Each row is a point. Each copy is the shape, with its points in the same order, stretched, turned, moved and blurred by noise. Is it also mirrored, or only turned?
In the rows, zero is written as 128.

Shape, 6 rows:
[[158  90]
 [163 113]
 [ 75 150]
 [127 118]
 [161  94]
 [155 153]]
Copy 1, 6 rows:
[[ 96 129]
 [109 119]
 [173 139]
 [123 128]
 [ 94 122]
 [130  99]]
Copy 1 is: only turned
Copy 2:
[[168 114]
 [156 142]
 [ 63 149]
 [124 132]
 [167 119]
 [122 182]]
Copy 2 is: only turned

Shape (8 x 4):
[[ 97 129 122  99]
 [138 138 135 155]
 [145 188 156  95]
 [134 149 118 120]
 [169 169 110  71]
 [115 124 161  75]
 [115 118 116 156]
 [128 153 104 171]]
Copy 1 (8 x 4):
[[138 125 100 164]
 [120 126 143 112]
 [120 200 120 147]
 [122 141 111 124]
 [137 202  71 113]
 [176 153 111 173]
 [121  93 130 120]
 [ 84 113 132 105]]
Copy 1 is: mirrored
Copy 2:
[[121 115 174  90]
 [107 134 142 132]
 [ 85  79 158 124]
 [104 120 148 109]
 [ 97  84 119 103]
 [142  76 167 116]
 [117 150 151 114]
 [ 83 157 149 112]]
Copy 2 is: mirrored

Shape (12 x 6):
[[115 175 151 165 112  84]
 [138 139 147 133  98 144]
 [ 91 179 113 122 156  84]
 [ 80 144 149 122 152 111]
 [ 66 147 102 106 142 109]
 [127 157  95  95 136 111]
 [137 134 121 135  78 149]
 [118 117 137 154 136 151]
 [ 95 146 106 101  74 111]
 [114 123 128 130 150  91]
 [113 103 140 102  80 153]
 [121 107  90 146  78 150]]
Copy 1, 12 rows:
[[107 146 122 177  92 153]
 [113  92 144 130  85 149]
 [122 157  94 137 144 158]
 [159 144 111 148 144 143]
 [148 150  96 109 138 124]
 [ 88 122 102 100 136 134]
 [100  91 142  97  67 124]
 [156 136 166 138 113 146]
 [106 112  88  91  81  89]
 [139 156 134 138 155 114]
 [141  73 131  99  96  90]
 [124 121 149  78  66  94]]
Copy 1 is: only turned
Copy 2:
[[140 209 122 155 125 120]
 [145 146  87 127 109 140]
 [156 179 164 107 152 152]
 [164 180 116 114 169 146]
 [150 160 139 101 163 189]
 [146 130 158  89 126 160]
 [124 134  90 135  97 163]
 [160 124  98 142 145 146]
 [106 165 103 105 116 194]
 [125 149 132 118 160 124]
 [123 133  57 103 118 176]
 [ 95 107  91 151 109 192]]
Copy 2 is: mirrored

Shape, 12 rows:
[[110 115 172 148 170 115 115 108 142]
 [148 114 135 124 124 134  85  92  87]
 [115 106 151 113 135 131 170 162 154]
 [ 85  99 102 166  92 121  84 142 121]
 [151 206 114 129 118 112 185  93 145]
 [149 113 122 177 116 179 124 120 152]
 [118 102  89 175 135 193  96 123  79]
 [107 129 108 123  95 137 176 105 120]
 [ 75 129 168 142 132 145 107 158 125]
 [119 161 136 171  86 132 176 163 126]
 [139 147 110 153 101 182 128  98 130]
 [109 131 155 117 148  92  80 160 144]]
Copy 1, 12 rows:
[[122 112 168 144 137 112 150 150 176]
 [123 104 109 155 154 148 102 174 155]
 [121 135 129  94 129 118 170 122 109]
 [127  71 141 136 139 171 141 110 161]
 [113 189 141 147 121 133  66  85 125]
 [ 91 113 147 129 110 185 139 155 123]
 [109  85 138 184 134 193 147 144 109]
 [ 99 117 112 135 140 122 107  96  93]
 [126 113 126 132 121 124 181 108 176]
 [ 90 162 133 116 134 159 142  79 134]
 [ 96 125 121 149 103 172 103 136 116]
 [163 116 139 119 133 127 149 133 201]]
Copy 1 is: mirrored
Copy 2:
[[100  96 102 109 132 173 110  93 148]
 [117 112 115 175 139 170 139 141 120]
 [147  97 109  68 111 112  75 103 116]
 [105 128 184 130  73 101 118 130 151]
 [192 119 158  88 141 150 142 122 152]
 [135 140 110 116  81 164 147 124 122]
 [ 99 175 124 187 115 123 157 126  76]
 [140 106 169 120 126 128 131 100  76]
 [130 111 124 127 102 110  92  90 161]
 [161 111 145  80 102  76 147  99 161]
 [155 141 137 143  95 176 160 118 103]
 [138 121 132 108  86 126  67 146 200]]
Copy 2 is: mirrored

Shape:
[[158  96 151 118 114 106 135 122  60 158 127 127]
 [119 134 124 168 154 103 114 151 106 140 133  78]
 [145 137 160 127 114 110 101 132  75  96  92 103]
 [162 106 146 111 104 121 110  85 111 152 146  84]
 [112 142 114 104 159 117 180 141 176  83 158 149]
 [178  83 124 150 123 114 121 100 138 123 139 147]
 [142 123 131 124 116 125  98 162 116 164 103 108]
 [ 77 132 103 130 119 142 141 149 148  79 172 155]
 [142 160 136 139 138 139  97 120  84 155 111 112]
 [149 109 118 104 102  95 106 110  97 146  90 111]
 [127 115 112 103 173 127 109 153 144  94 180 141]
 [144 161 156 130 114 121 107 129  89 152  95 123]
 [129 159 136 127 118 166 154 204 146  87 127 119]
 [121 107  74 120 168 157 154 126 134  87 155 128]
 [ 81 112 165 116 151 157 145 140 139  86 107 141]]
Copy 1, 15 rows:
[[136 125 105  68 133 115 130 123 170  99 114 128]
 [143 114  94 126 140 121 115 108  86  92 130 156]
 [149 154 106 144 157 114 108 144 166  99 124 159]
 [126 158 111  88 146  98 178 125 133  77 109 143]
 [125  92 167 140 143 117 141 171 115 201  91 119]
 [143 135 155 112 126 112 145 207 129  99  98 137]
 [138 155 123  98 100 110 123  85 136 108 150 150]
 [104 119 147 173 101 143 122 147 118 152  80 112]
 [154 152  97 111 137 153 106  98 120 108 115 158]
 [110 163 104  96 103  96 153 138 138 105 140 161]
 [156 133 128 145 114  89 138 172 107 141  45 126]
 [151 141 112 110 139 146 122  96 161 118 144 155]
 [136 118 184 157 140 132  78  78 141 164 124 142]
 [102 136 139 134 123 111 109 179  78 149  51 129]
 [123 142 174 156 158 123  84 154 165 170 134  61]]
Copy 1 is: mirrored
Copy 2, 15 rows:
[[130 151 149 186 167 106 116 127 122  72 142  86]
 [120 179 106 144 114 138 124  97  75 163 148 122]
 [139 179 133 152 191 157 170 119 129 110 180  98]
 [149 129 115 162  96 149 150 115 140  93 152  72]
 [ 73  86 138  84 142 144 104 127 141 166 117 129]
 [165 138 118 124 101 123 107 114 140  79 109  89]
 [160 158 135 161 133 123 124 105 160 126 181 131]
 [ 51  86 104  67 148 108 149 127 141 152 112 183]
 [142 170 142 184 145 157 151 126 116 128 133 142]
 [183 124 154 154 151 135 149 122 137  91 186  87]
 [ 99 109 106 104 122 155  93 119 130 114 121 149]
 [144 179 166 176 156 142 157 134 140 126 158 129]
 [ 66 144 116 110 185 122 130  77 188 182 156 162]
 [100  69  86 109 168 143 106 104 111 134  91 140]
 [ 92 122  78 122 211 142 130 174 174 149 138 140]]
Copy 2 is: only turned
Copy 3, 15 rows:
[[110 119 130 139 154 116  50 169 139 110 139 112]
 [167 123 127  56 145 121 107 128 116 167 153 114]
 [108 131 127 118 151 170 101 140 143  90 150 144]
 [ 88 119  90 132 108 113  85 138  99 112 146 106]
 [143 142 170 116  78  68 173 138 134 117  80 152]
 [ 85 115 198 136  87 128  77 162 127 121 154 105]
 [129 113 117 145 139 141 102 122 132 167 136 130]
 [175 155 174 158 131 106 168 146  78 112 109 130]
 [159 135 114 138 121 129  83 102 159 130 157 136]
 [ 96  85 104 157 125 150 110 172 152 124 155 118]
 [132 102 182 129 129 113 149 102 119 115 104  89]
 [145 143 112 146 112 143  83 119 167 126 136 154]
 [139 144 145 129 149 112 125 116  91 134  84 199]
 [154  94 162 130 121  64 162 143 107 100 148 138]
 [116 202 150 130 157  85 180 112 131  99 130 154]]
Copy 3 is: mirrored
Copy 4 (15 x 12):
[[139 127  98 149 138 133 120 111 178 123 184 140]
 [147  80 152 139 180 153 144 101 148 127 150  97]
 [130  76 102 183 173  88 107  67 144 105 158 158]
 [140  84  91 123 156 150  65 148 165 110 137 148]
 [129 156 126 113  61 151 116 109  79 151 107 150]
 [163 154 101  82 112 104  81 114 169 177 128 137]
 [106 106  76 140 144 151 149 124 136 129 145 101]
 [124 161 132 127  93  93 138 122  61 156 121 153]
 [115  79 114 121 162 120 131 108 193 107 127 111]
 [110  98  75 134 150 148 110 108 165 129 150 158]
 [161 121 108  88  80 107 129 109 100 139 118 156]
 [ 92  99  93 147 161 129 123 100 171 100 143 112]
 [102 117 105 188  83 102 164 106  59 144 145  99]
 [166 119 145 100  72 108 142 116 126 173 100 167]
 [154 151 120 178 127 109 130 115  71 128  76 149]]
Copy 4 is: only turned

Shape (17 x 12):
[[117 151 172 105 149  79 157 101 143 115 135  89]
 [ 81 156  97 109 158 143 114 169 124 109 160  86]
 [127 119  98 157 116  83 118 114 117 131 143  80]
 [145  93 106 121 144 135 152 119 136  91 155 139]
 [ 94 103 129 138  72 104 158 164 154  98 127 167]
 [150 111  80 133 148  86 102 155 108 126 119 150]
 [167 130 168  97  86 165 179 150 159 108 158  86]
 [145 162 151 107 147 135 130  99 111 119 169 133]
 [158 123 112  87 114 149  94 148  95 150 126  90]
 [167 166 137 107 126 104 170 130 147 100 151  93]
 [158 161  94 159 127 130 146  92 111  95 114  97]
 [162 101 169 149 117 137 107 163 140 111 130 170]
 [104 120  95 178 139 165 151 112 103 165 121 169]
 [120 157 136 128 132 129 102 146 139 126 110 159]
 [171  81  86 160  79  88 131  86 131 118  77 101]
 [136 157 125 110 162  79 111 137 129 161  79  95]
 [124 127 109 145  87 129 104  97 169 164 143 129]]
Copy 1, 17 rows:
[[147 115  87 142 174 170 107 165 127  93 109 141]
 [146 150 143 102 116 184 127 109 121 122 185 141]
 [137 107  95  90 113 146 131 121 146 113 148  83]
 [103  99 131  78 107 140 118 111 143 137  80 125]
 [148 128 117  69 129  89 168 152  83 139 104 134]
 [101 151 137  98  95 148 193 131 140 142 112  95]
 [150  92 134 113 124 112  96 130 155  89 123 177]
 [116 102 132 117 154 158 107 108 131  73 105 122]
 [112 135 130 130  70 140 144 100 130  81 162 125]
 [130  92 126 121 148 151 126 148 158  99 123 144]
 [106  62 137 123 122 135 122  95 137 115 159  68]
 [148 152 148 113 114 101 178 122 148 138  64 132]
 [100 130 143  99 138 121  70  96 125 104 150  65]
 [123 150 134 138 143 127 171 117 107 120 124 128]
 [ 90  66  80 107  84  94 154 112 136 134 115  68]
 [112 163  99 177 140 169 155 158 141 109 151 124]
 [103 107  81  99 146  99 111  74 137 100 122 125]]
Copy 1 is: only turned
Copy 2:
[[126 139 134 173  74  91 125 107 144 183  88 120]
 [131 139  96 154 131  79 135  76  96  93 128  63]
 [116 191 149 140 143  78 146 111  91 130  94  93]
 [139 117 144 141 134  90 152 134 123  99 114 109]
 [114  58 139 143 166 134  99 152 134 166 131 121]
 [130 148 152  97 144  91 152  77  95 115 149 117]
 [160  95 103 166 125 176 151 166 133 138  99  54]
 [126 129  88 141  75 127 161 116  99 104 116 102]
 [147 159 110 148 111 160 169  85  57  95 163  74]
 [126 131 132 134 112 114 162 121 144 138  86  64]
 [102 191 166 111 125  88 142 121 134  81 103  64]
 [157  98  88 122 145 160 134 170 137 155 149 139]
 [120 138 142 111 131 115  91  91  87  52 120 133]
 [123 124  95 132 122 138 131 103 131 131 150 129]
 [110 197 209 138 160 107 148 134 128 135 114 113]
 [134 182 146 138  98 106 130  38 124 154 128 124]
 [113 175  88 176 147 143 171 115  97 115  96 136]]
Copy 2 is: mirrored
